Each wall is flat, endless, passes through zero and stands at right angles to its row. A trip goes straight from one point to another. Which walls does it cross, in order?
(in the rows, 128 means zero)

Walls:
(1): [ 43 156  49]
(2): [ 83 115  69]
(3): [139 155 223]
(4): [155  99 108]
(5): [ 94 130  67]
(6): [125 125 115]
(7): [229 191 103]
(8): [120 197 137]
Trips:
[129 144  94] to [152 102 118] -> 8, 1, 5, 2
[ 76 204 125] to [109 121 150] -> 5, 2, 1, 8
[149 126 129] to [179 119 149] -> none

Walls:
(1): [140 175  77 133 136 127  93 196]
(2): [108 130 171 134 150 130 141 113]
(3): [110 135  73  89 104 156  77   7]
(4): [147  58 151  86 108 132 130 149]
(5): [134 148 117  65 158 121 122 143]
(6): [151 151 114 113 146 144 135 118]
(7): [178 136 126 178 143 156  84 102]
(8): [107 120 118 101 118 190 141 154]
(9): [126 141 167 125 143 147 136 105]
(10): [ 89  97 146 123 126 152 187 104]
Trips:
[125 112  90  85 132 128 106 161] to [ 99 107 133 164 111 121 111 231] -> 3, 6, 5
[118 138  99 101 102 151 117 160] to [110  82  67 126  81 170 174 145] -> 10, 6, 5, 1
[161 112  69  88  96 198 143 127] to [171 121  73 144 137  90 124 120] -> 10, 8, 4
[142 118 135 147 111 105 111 145] to [146  74 125 182 130 138 170 130] -> 1, 10, 2
[113 122 156 154 121  78 128 111] to [137 174 182 147 119 167 151 125] -> 7, 6, 8
[145 173 108  95 158  73  89 111] to [138 129 106 162 110  97 117 134] -> 6, 5, 3

Walls:
(1): [233  33 113 158 220 193  83 142 142 129 129]
(2): [154  83  79  75  96 137 102 130 141 184 112]
(3): [115 116 105 133 116  78 154 133  90 108 185]
(4): [187 129  84 138 116 166  73  81  71  79 189]
(5): [137 134 137 170  41 104  35 123 135 147  93]
(6): [142 126  77 178  72 241 130 147 169 133  75]
(7): [110 130 104  98  86 146  91 155 171 117  85]
Trips:
[100  97 100  60  74 190 153 114 122 126 162] to [148 108  60 134 144 101 138  97 118  99 101] -> 1, 7
[103 167  96 117 155 135 123 160 166  89 175] to [156 129  92 217 165 115 124 195 196  48 172] -> 6, 1, 7
[159 157  25 104 115 195  68 135  68 104 141] to [130  92 166 192 124 217 127 116 131 106  97] -> 3, 2
[146 123  99  86 182 159 149 227 115 124  81] to [ 89 236 134  58 132 118 102 154 177 107 134] -> 1, 6, 2
[124 123 171 146  71 112 142 102 123 116 130] to [ 62 105 227 184 123 112 175 108 153 101 174] -> 5
[190 104 104 198 119 135  60 148 104 129 108] to [139 121 146  72 169 167 206  43  50 138 122] -> 7, 5, 6, 3, 2
[ 62 143 149 187 103 154 114  94  92 155  82] to [129 167 124  78 106  94 189  58 118 123 150] -> 7, 3, 6, 5, 4

Walls:
(1): [194 118 157  51 104 181 137 164 106  95 154  79 139 141 129  95 123 166]
(2): [127 182 147 113  93 104  83 126  70 164 127 165 128  74 138  83 125 101]
(3): [110 125  85  88 160 129 155 177 212 118  38 119 177 152 111 163  85 106]
(4): [190  81 131 133 236  99  90 107  59 177 108  94 150 136 113  98  84 114]
(5): [ 69 190  79  72  51 117  67 129 111 151 164 122  51 146 151 139 103 140]
(6): [156 112 130 156 148  85 143  77 175 130  77 166 135 114 156  85 169 112]
(7): [120 105 105 185 147 199 101 195 215 101 103  69 191 130 151 119 171 165]
(8): [101 129  88 137 143 164  54 132  97 161  81 180 151 131 106 170 107 137]
Trips:
[137 136  95 137 127 171 135 144  99  49 231 142  58  72  77 249  94 131] to [146  81 157  91 140 126 113 118 157 116 204  61 144 127 147 138 164 214] -> 8, 7, 5, 4
[113 158  91  60 155 150  92 225 101  87 116 133 137 132 139  72 166 151] to [122 152 178 142 121 124 170 193 104 113 174 139 125 108 131 143 106 112] -> 8, 3, 7, 5
[ 64 188  99 149 127 115  81 146 167 160  68  90 142  93 104  51 180  77] to [105 216 113  99 185 140  82 109 139 100 185 121 141  74 163 177 162  97] -> 6, 3
